Each point is reached from the start by the listed moves, each made once or not at all, plus a little noise. Say if it took an odd or an even number of moves. Then give how often each move was made.

Moves:
(1): [54 47 23]
(2): [ -3 -41  48]
Start: [-16   8 -19]
Points:
[32 10 51] => even (1, 1)
[38 60  5] => odd (1, 0)

Moves:
(1): [ 15 -15  22   7  -3  -4  16 -11  -2]
(2): [ 9 -8 -6  3  3 -3 10 -1  0]
(3): [-6  5 -2  0 11 -3 -4  4 -5]
(4): [ 0 -8  4  1  3  2 11  6  9]
(5): [  9 -30   1 -11 -15 -13  12  22   1]
(6): [ -4  -1  -4 -12  -5 -12  11   5   6]
(7): [ -1  -5   0 -11  -2   5   6   1  -7]
(8): [ 1 -3 -3  9 -8 -1  9 10 -4]
Start: [ -9   4  -5 -18 -11   1   9  -7 -21]
Points:
[ -4 -23  12 -24 -15 -13  58   7 -24] => even (1, 0, 1, 1, 0, 1, 1, 1)
[ -1 -34 -20 -30 -26 -31  47  32 -24] => odd (0, 1, 1, 0, 1, 1, 0, 1)
[  1 -40  -9 -38 -10 -11  42  25 -25] => odd (0, 1, 1, 1, 1, 0, 1, 0)
[-14   0  -8 -39 -18  -8  27  -1 -20] => even (0, 0, 0, 0, 0, 1, 1, 0)
[  8 -36  16 -21 -17 -19  32   7 -29] => odd (1, 0, 1, 0, 1, 0, 0, 0)
[ 20 -50   8 -33 -31 -30  60   8 -17] => even (1, 1, 0, 0, 1, 1, 0, 0)

Moves:
(1): [  1  17   7  -7  -2 -11  -8   1  -6  -3  12 -15   0 -21  10]
(2): [  1   3  10   9  -2   3   1   3 -11   9   9 -16 -19  10   3]
(3): [ -9  -6  -8 -11   8 -14   7  29   7  -7  22   2  11  -6  -8]
(4): [  3 -11 -10   6  -9  -8   6  -3   6   0  -6  -3   0   8  14]
(5): [-18  -2   5  -4  -2   1   1  -2  -6  -5  -9  17 -19  -3  11]
(6): [  3   0  37  -9  20   4  -2  -1  -6  -3   2 -22  -8 -26  -4]
(7): [  4  -4   8  -8   6 -18   7   3 -18  12   9  -5  -1  -9   5]
(8): [-12   5  10  -9  12  -1  -9  -9  18  19  14 -18  -9 -12  -5]
(9): [ -9  -1 -15  16 -11  -2  -2  10   2  -2 -28   0 -11  17  -4]
(10): [ -3   1   0   0   6   3 -14   2   2   7 -16  -5   9  -3  13]
(11): [ 11   3  -1 -16 -15  14  13  12  10  14  -9   2  -6   4  -3]
(12): [-11   0   4   0  -8   0   7  -8   6  -4  -3  -7  12   4  -4]
Start: [  0 -28 -19 -16  -8   2   4 -12  15   8  -9 -19  -3  11  15]
Points:
[ -5 -20  12 -33   4  19   1   2  38  35 -29 -60 -38  -3  -3] => even (0, 0, 0, 0, 0, 1, 0, 1, 1, 0, 1, 0)
[-35 -27 -31 -30 -46 -19  28  30  36  -3 -34 -22 -16  11  31] => odd (1, 0, 1, 1, 1, 0, 0, 0, 1, 0, 1, 1)
[  2 -31  -9 -19   2 -10  -6  -4  -2  26 -16 -27   6   0  35] => even (0, 0, 0, 0, 0, 0, 1, 0, 0, 1, 0, 0)
[-33 -19 -16 -45 -26 -30  14  36  11  20 -33 -30  -4  -6  36] => even (1, 0, 1, 0, 1, 0, 1, 0, 1, 1, 1, 1)
